Each row is a point. Before rounding, the points of a table are all equally far from one centre. They may lie mostly on one side of it. Write the centre, to within rounding.

Points (8 x 2):
[[ 1.2  2.5]
 [-2.8 -3.9]
 [ 3.5 -5.1]
 [ 2.5  2.2]
 [ 5.1 -1.4]
 [-2.1  1.4]
 [ 2.4  2.3]
 [-2.8 -3.9]]
Centre: [ 0.9 -1.7]

Points (14 x 11):
[[-1.4  2.0 -2.7 -2.0 -0.6 -2.8  3.8 -1.1 -5.0  3.8  0.6]
 [ 1.5 -1.7  0.7  0.6 -6.5  2.6  5.2  3.3 -2.0 -0.3  1.2]
 [-4.1 -1.6 -2.2  4.9  2.7 -4.3 -4.8  0.0 -0.6 -1.0 -1.3]
 [-6.4  4.1  0.7  0.8  4.1  0.7  0.4 -0.3  1.6 -0.5  3.2]
 [-0.6 -1.7 -3.5 -1.1 -1.2  0.4  5.0  2.4  5.4 -2.4  2.4]
 [-2.7 -2.5  2.4  0.5 -0.4 -1.7  2.4 -0.4 -2.6  4.9 -6.0]
 [-2.9  3.2 -4.4  3.3 -5.0  2.4 -2.3 -2.5 -4.2  4.0  0.6]
 [-5.2  0.3 -2.6  2.7  5.5  1.7 -1.1 -4.7 -0.3 -0.6  1.0]
 [-3.4 -5.2  4.7  1.5  0.9 -0.1  4.6  0.2  1.9  0.6  1.6]
 [ 2.5  1.1 -2.0 -3.5  1.0  1.3  1.2  1.4  5.6  0.6  1.5]
 [-1.4 -3.4 -6.6  0.9 -1.2  2.6 -2.0 -0.6  1.0 -4.2  1.1]
 [-3.2  0.4  5.2  1.9 -3.1  0.1  3.8 -2.7 -4.0  2.3  0.7]
 [-4.9 -3.2  0.5  6.9 -3.4  2.6  1.9  3.3 -4.3 -1.9  1.2]
 [ 1.2 -1.5  1.9  6.5  3.2  0.1  4.5 -1.1 -4.8 -0.8  2.7]]
Centre: [-1.0  0.2 -1.3  3.5 -0.5  0.8  1.1  0.6  0.4  1.3 -0.4]

Points (31 x 24):
[[-5.4  0.8  3.0 -0.7 -0.3 -2.8  1.2  2.4 -0.4 -2.9 -4.6 -5.4 -7.5 -0.9
  -0.8 -1.0 -1.7  2.9 -1.6 -0.9 -3.1  1.1  2.4 -1.3]
 [-3.9  4.5  0.4 -5.1 -2.0 -0.1  0.5  4.4 -0.1  4.8 -3.5  0.2 -6.3  0.7
   1.4  0.6  0.2  1.3  0.1  5.6 -1.8  4.0 -1.1 -1.8]
 [-0.3 -0.9  1.7 -2.9  2.9  4.5  2.3  6.4  2.3  1.3 -2.8 -2.3 -3.6 -5.0
   1.5 -2.7  4.1  2.5  3.0  2.0 -5.8  5.5  1.2  4.5]
 [-2.5  4.4 -1.2  1.8 -0.5 -1.1  1.6  0.9  0.3 -2.1 -3.3 -5.8  0.7  0.6
  -3.2 -1.2  3.1  0.1 -0.4  1.9 -3.3 -2.9 -4.3 -2.0]
 [-2.9 -1.6  0.6 -7.8  1.3  2.3  5.4  1.8  2.3 -0.1 -4.4 -5.2 -2.2 -1.8
   4.3  1.0  5.7  2.9 -1.1  2.0 -6.1  0.6 -0.2  2.8]
 [-7.4  3.5  0.3 -2.9  3.5  0.3  2.2  1.5  1.9 -1.5 -4.2 -1.6 -3.8 -3.4
   0.3  3.2  2.0  4.3 -1.9 -1.1 -6.3 -0.5 -1.7 -1.6]
 [-1.8  2.5  1.3 -5.5  1.4 -0.8  2.6  4.5 -1.6  1.7 -4.4 -3.9 -2.1 -0.1
  -0.8 -0.2  2.4  2.9 -4.6 -0.9  1.0  3.6  5.7  0.4]
 [-3.7  3.7  3.4  1.1  2.3 -0.4  2.5  1.3  1.2 -2.4 -2.3  1.1  3.6  1.2
  -1.9  1.7  6.2 -0.2 -3.7 -0.6 -2.9  1.5 -1.0  0.7]
 [-2.3 -3.6  2.8  1.5 -2.0 -1.1  2.5  2.0  0.4  4.4  0.1 -0.1  2.2 -0.3
   2.0  1.9  7.1  4.3 -2.9  2.4 -5.3  3.4  1.4  1.4]
 [-3.8  6.9  0.6  1.3 -0.3  2.0  1.5  4.2 -2.3  2.1 -3.1 -2.1 -0.9 -0.2
  -5.0 -2.2  4.0  1.4  0.9  4.0 -1.5 -0.3 -1.1  0.2]
 [-4.1  0.7 -1.1  2.9 -0.5 -1.1  4.4  3.7  1.9  4.1 -1.0 -0.4 -4.2 -0.5
  -2.9  0.2  4.3 -1.1 -0.3 -5.6 -5.1  0.2  2.0  1.3]
 [ 0.1  3.7  3.2 -0.3  3.6 -0.4  3.6  0.1  3.1 -2.9 -7.0 -0.5 -4.1 -2.3
  -0.7  0.4  1.8 -1.5  0.6  1.9 -5.8  0.4 -5.2  0.0]
 [-5.7  2.8 -2.0  0.6  1.7 -1.1  5.2  1.1 -1.7 -3.1 -6.7 -4.1 -4.3 -3.6
  -1.4 -0.7  1.5  1.2 -0.7  1.4 -1.5  0.9 -3.2  3.8]
 [-2.0  0.5  2.6 -4.3  1.1  0.3  8.2  3.2  2.0  3.5 -1.3 -6.0 -4.9 -1.2
   3.5 -0.7  1.8  2.3 -1.1  6.2 -3.1  1.8 -0.9  3.8]
 [-1.2  2.7  3.1 -1.8  0.2 -4.6  1.4  4.1 -1.4 -0.1 -2.3 -0.5 -6.4 -3.5
  -3.7  1.7  2.2  5.6 -3.3  0.8 -3.0 -0.6  1.3 -0.8]
 [-3.5  3.3  1.1  0.9 -1.4 -1.3  3.5  4.6 -3.5 -3.3 -5.7 -3.8 -1.5 -3.2
  -0.8  0.7 -0.2 -1.0  2.5  2.3  0.8 -0.6 -2.8  0.1]
 [-0.5 -3.4  4.1 -1.4 -2.0 -0.8  1.9  6.1  2.2  1.1 -1.6  1.0 -5.6 -0.4
   3.5 -0.2  6.3 -1.5 -0.5  3.0  1.3 -0.6  1.1  1.7]
 [-3.3  0.2 -0.4 -5.4 -1.9 -2.2  3.6  2.1 -1.7 -0.3 -3.1 -2.9 -4.2 -0.6
  -0.5  4.9  4.8 -0.2 -2.3  3.8 -5.7  0.1 -3.0  3.7]
 [-1.3  2.0  3.4  0.6 -0.3  3.2  0.3  1.6 -2.4 -1.4 -3.0  0.5 -6.6  2.4
   0.8 -3.8  3.7 -4.2 -4.7  1.1 -2.2  3.1 -1.0  0.3]
 [-4.2  2.8  1.6  1.5 -0.3  3.1  4.7  2.1  1.7 -4.7 -1.7 -2.1  0.6 -2.2
   1.6  1.5  1.4  2.4 -7.5  1.2 -3.8  3.7 -0.4  0.6]
 [ 0.2  4.8  2.5 -4.7  0.8  1.3  2.8  4.1  0.0  5.0 -0.9 -5.6  0.1  2.1
   4.0  2.7  3.6  1.5 -2.3  0.7 -3.3  3.8 -2.7  1.9]
 [-4.1  1.1  0.2 -6.7  2.6  1.0  0.2 -0.1  1.5 -3.8 -2.5 -2.4 -3.0 -1.3
  -2.9 -4.1  1.5  1.2  0.3  0.1 -2.9 -0.2  2.8  6.7]
 [ 0.1  6.7  2.4 -3.9  1.7  1.5  3.2  3.9 -4.0 -0.2 -2.0 -0.4 -2.1  2.9
   0.6 -2.0  0.7 -2.1 -2.0  2.5 -5.2 -0.4 -4.6  1.6]
 [-6.5  3.0  3.8 -3.9  2.2  5.7  5.2 -1.0 -1.2 -0.6  0.0 -1.9 -0.2 -0.4
   3.2 -2.6  2.5 -0.4 -0.4  0.8 -4.4  6.2 -0.2  0.3]
 [-2.8  0.0 -3.0 -2.9  3.2 -0.5  1.4  2.8  3.3  2.2 -2.1  2.5 -1.7  0.4
  -1.5  2.1  0.4  3.1 -1.9 -0.5 -9.2  2.5  3.1  2.1]
 [-0.8 -2.5  2.2 -2.0  1.7  1.5  3.6  5.5 -0.3  4.7  0.4 -1.8 -4.5 -2.8
   4.4  0.8  3.9  5.4 -3.1  1.1 -0.1  3.5 -3.6 -0.4]
 [-3.9 -0.1 -0.7 -0.7 -4.5 -3.2 -1.6 -0.8 -0.2  1.4 -4.0 -3.9 -6.5 -1.5
  -3.4 -3.3 -2.3  2.6 -0.3  1.1 -3.0  3.9 -0.6  0.0]
 [-6.4 -2.7  3.6 -4.9  0.5  1.5  3.2  1.6  1.1 -0.1  0.3 -4.4 -5.7 -3.8
  -1.1  2.7  2.1 -1.8 -2.1  0.1 -2.2  0.9  2.9  2.3]
 [ 1.3 -2.5  1.7 -1.1 -1.0  1.1  1.8  2.3  1.5  3.8 -2.1 -3.3  4.5  1.0
   0.9 -0.8  4.9 -4.0 -2.5  4.7 -0.9  2.1  1.5  0.5]
 [-6.1  1.1 -1.9 -3.1 -2.1  2.3  5.4 -2.3  0.4  1.3 -5.0 -2.0 -6.5 -0.9
  -1.2 -0.4  2.4 -1.7 -2.6 -0.1 -5.9 -0.2  4.0  1.8]
 [-1.8  1.9  1.5  0.5  0.8  2.4  5.5  3.8  0.1  0.7  3.3 -0.6 -6.9  0.5
  -0.9  2.0  2.5  0.9  2.9  0.5 -7.3  1.4  2.1 -0.2]]
Centre: [-1.3  1.1  0.9 -1.5 -0.5  0.0  2.0  1.2  0.5  1.0 -1.7 -1.0 -1.6 -2.1
  1.7 -1.8  1.6  0.8 -0.5  0.6 -3.3  1.0  0.0  1.1]
